Rows are points. Each table stands for the endless flat space through its points: a line for two points, a plane for three, and so on. Write the one point that lies in both, or say that there is none.
In the rows, 128 means zero.

First (2 x 3):
[[140 154 137]
 [115 119 172]]
Second (2 x 3):
[[139 161 142]
 [124 126 157]]
They share: [130 140 151]

First (2 x 6):
[[149 125 161 157 140 156]
 [145 129 145 133 128 132]]
Second (3 x 6):
[[152 146 145 149 129 160]
 [136 117 178 148 140 156]
 [158 125 142 155 138 139]]
They share: [148 126 157 151 137 150]

First (6 x 11):
[[ 94 158  79 112 170 146  81 101 159 114 100]
 [105 149 107 119 115 104  85  91 144  90 114]
 [ 93 143 102 122  35  66 120 131  98  86 107]
 [137 195 124 124 130 141  82  92 141 137 126]
 [110 154 116 123  81  96 113 114 119 107 104]
 [139 169 148 142 114 109  92  78 139 115 120]]
Second (6 x 11):
[[108 137 105 132 127 142 126 103 145 120 104]
 [109 154  62 146 135  91 103 128 116 121 120]
 [122 186 100 119 100  74  85 145 182  87  89]
 [116 125  83 129 143 121 112 109 111 157  99]
 [ 82 150  59 156 131 110 114 110  86 102 142]
 [108 169  82 155 128 112 139 132 157 100 110]]
They share: [101 153 100 122 113 113 105 113 131 110  99]

First (6 x 14):
[[162 112  82 100  95 127 128 120 145  94 136 102 105 132]
 [109 132 135 145  94 121 130 138 138 100 142 127  98 131]
 [137 128 104  90 120 121 164 117 181  94 119  97 120 106]
 [150 151  97 116 123  82 155 142 168 141 111  94 123 115]
 [134 131 125 126 103 124 132 147 142  83 132 109 107 115]
 [111 118 137 129  96 139 112 136 120  78 154 121 100 137]]
Second (2 x 14):
[[125 148 124 116 115 101 154 126 153  93 149  99 109 130]
 [128 143 118 114 115 104 149 130 152  99 141 100 112 124]]
They share: no point

First (3 x 20):
[[119 150 158 127 127 110 111 101 115 136 146 143 138 155 152 108 152  92
  101 114]
 [122 139 154 141 133 124 125  97 116 134 135 137 147 154 154 102 141 105
  101 113]
 [124 165 168 157 137 130 101 121 120 166 151 173 153 170 112 138 167 127
  111 139]]
Second (5 x 20):
[[119 156 150 144 157  95 128 109 127 148 111 153 176 139 125  76 150 124
   95  84]
 [122 139 158 155 165 116 130  92 144 165 116 145 176 126 142  89 127 117
   87  88]
 [ 94 171 150 134 127 110  98 129  92 118 126 123 141 149 110  91 175  99
  130 119]
 [149 135 153 155  91 136 101  90  89 115 143 131 150 172 128  89 141  95
   93 146]
 [126 117 168 161 145 162 128  78 140 163 148 133 144 144 176 135 113 103
   95 128]]
They share: [123 142 156 147 135 128 123 101 117 140 136 143 150 157 146 108 144 112
 103 118]

First (7 x 24):
[[116  99 105 138 113 148 103 147 146  92 149 135 138 145  91 141 108  89
  114 144  96 196 105  78]
 [ 99 126 126 150 150 126  84 129 114 136 148 115 183 138 104 130 112  91
  143 126 110 171 111 100]
 [ 72  70 112 116 124 123 120  84 185 140 124 145 176 134 103 100  83  99
  134 119 136 173  62 128]
 [ 87  70 101 116  87 128 135 107 178 104 141 164 135 147 119 104  72 130
  115 129 126 173  68 106]
 [ 76  89 120 141 139 108  92 123 153 140 154 148 158 128 125 124 112 108
  107 141 135 147 108 107]
 [ 88 120 115 145 130  97  87 146 114 138 188 152 143 127 163 126 101 165
  101 124 131 106 137 101]
 [150 157 114 155 125 150  88 185  83 118 176 112 128 118 103 168 110 136
  123 103 103 141 148  85]]
Second (6 x 24):
[[112  99  97 125 121 145  98 128 168 135 152 148 129 129 106 133 107 103
  119 122 136 148 124 104]
 [139 105  75  95 146 148 119 104 192 166 154 136  90 116  90 136  83 138
  135 145 141 146  69 106]
 [112 105  99 112 107 150 103 134 151  91 144 133 157 122 100 156 108 127
  105 110 112 155 124 106]
 [119 102 107 119 112 136 100 165 145 100 146 108 154 102  90 154 100 128
  102 101 105 152 102  91]
 [185 122  56  61 137 168 107 146 147 157 180 135 103 100  76 171  97 148
  136 105 114 141  72  95]
 [120 113 127 142 135 108 101 178 141 123 160 103 137 116  72 134  74 127
  109 110 100 165  88  86]]
They share: no point

First (2 x 24):
[[112 108 138  96 134 133  96 105 119 131  93 101 128 133 103 114 114 112
  115 116 138 128 154  93]
 [120 120 136 110 142 145 108 119 119 119  97 109 142 137 113 112 128 124
  123 106 138 142 148  97]]
Second (7 x 24):
[[103 142 141 165 163 182 119  91 113  63 127 101 159 151  79 140 185 121
  130 134 140  93 142  91]
 [ 81 178 118 124 188 144 115 170  98 134 107  97 127 135 150 153 108 159
   85  78 129 143 152  93]
 [119 145 162 115 102 174 136 133 116 101  93 111 189  80 131 136 115 140
  105 139 136 180 166  76]
 [123 145 150 155 191 183 156 123  75  91 109 152 118 160 122 120 142 170
   90 112 117 142 150  80]
 [161 115 182 145 162 162 128 145  86 107  85 169  87 126 161 108 135 136
  117  97 160 190 160 102]
 [115 121  92  78 172 111  69 134 148 156 102  89 116 163 140  82 132 109
  138  49 155 144 119 134]
 [135 106 135 120 131 177 118  64 139  78 116 113 172 148  82  82 180 110
  143 134 141 125 127 101]]
They share: [124 126 135 117 146 151 114 126 119 113  99 113 149 139 118 111 135 130
 127 101 138 149 145  99]

First (6 x 24):
[[169 146 127  93 148 135  80 124 118 164 159  81 117 155 118 150 127 121
  107 132 168 128 134 121]
 [134 149 166 127 159 137 114  95 101 146 133  79 110 180 143 133 167 116
  131 136 135 138 119 115]
 [201 148 151 104 150 146 103 153 115 159 134  86  83 167 116 155 149  94
  120 163 161 160 118 110]
 [142 139 148 115 176 125 123 108 116 151 123 100 103 150 127 135 161 123
  110 135 135 142 110 102]
 [110 151 140 101 160 151  81  62  94 165 173  46 151 190 139 157 141 125
  120 125 141 126 154 136]
 [133 161 195 155 127 129 107  95  92 131 136  76 105 200 163 104 178 118
  162 121 143 115 109 125]]
Second (4 x 24):
[[157 125 152 127 181 115 116 122  93 147 128 132 101 156 140 145 125 134
   97 150 169 119 120  98]
 [124 114 141 112 160 115 114 142 105 152 104  91  99 137 160 153 125 142
   82 148 172 132 137  88]
 [119 138 121 106 133 134  98 122 126 126 113  72 116 137 166 136 133 134
   95 130 157 136 143 103]
 [122 132 127 109 140 132 103 127 121 134 110  80 112 141 163 139 134 135
   91 136 159 136 143  98]]
They share: [142 141 132 118 150 135 103 113 116 129 125 104 115 154 151 132 136 129
 101 136 155 129 134 105]

First (7 x 24):
[[136  88  93 121 102 138 144 188 115 111 140  92  90 161 162 157 103 152
   77 163 127  65  82 129]
 [133 111 132 132 129 130 110 154 170 136 168 132 104 150 147 168 126 153
  107 126 123 108 106 109]
 [133  70 100 118 125 142 156 173 135 134 120 110 105 178 154 153  84 129
   52 124 103  55  85 109]
 [117 123 114 132 124 112 133 150 166 149 171 159 149 137 174 143 109 131
  114  69 168 146 133  92]
 [104  82  81  95 116 109 125 153 104 113 157 121 117 157 181 142 124 137
   99 112 117  85 105  75]
 [110 101  88  94 125 103 110 116 118 146 165 148 139 150 164 107 124 115
  127  69 122 120 125  60]
 [126  78  89 101 126 128 136 150 117 139 142 120 122 165 158 125  99 116
   83 101 113  79 102  91]]
Second (4 x 24):
[[148 119 117 129 124 123 132 143 114 143 155 130 121 140 150 131  85 140
  109 102 139 108  90  98]
 [134  90  83 129  78 135 140 180 169 129 142 129 106 177 170 148 115 138
   87 135 147 106 122 126]
 [158  91  97 133  90 133 122 175 148 127 163 134 103 170 170 153 101 138
   93 128 151 114 110 124]
 [109 126  98 136 121 115 150 156 141 156 116 126 112 157 150 124  98 122
   94  98 128 104 102 114]]
They share: [133 111 101 129 107 126 141 157 139 141 141 128 116 155 156 134  99 137
  99 113 139 105 104 109]

First (2 x 24):
[[161 101  95 156 138 131 104 151 123  99 132 138 107  99  79 151 139 115
  117  82 121  93 165 112]
 [149 115 109 150 136 141 108 149 109 103 118 142 103 105  93 139 133 129
  117  98 125 107 151 112]]
Second (4 x 24):
[[131  92  93 180 147 149 101 149  90  85 107 131 134  79  61 111 119 153
  142  72 115  86 120 116]
 [144 112 100 163 144 142  97 155  93  95 118 143 122  90  82 114 138 150
  127  83 128  98 126 100]
 [145 149 146 113 121 150 136 136 123 126 102 148  63 139 141 165 120 115
   92 149 132 147 178 125]
 [146 105  92 171 146 140  85 161  84  90 123 145 130  85  71 106 146 153
  134  72 127  89 116  95]]
They share: [143 122 116 147 135 146 110 148 102 105 111 144 101 108 100 133 130 136
 117 106 127 114 144 112]
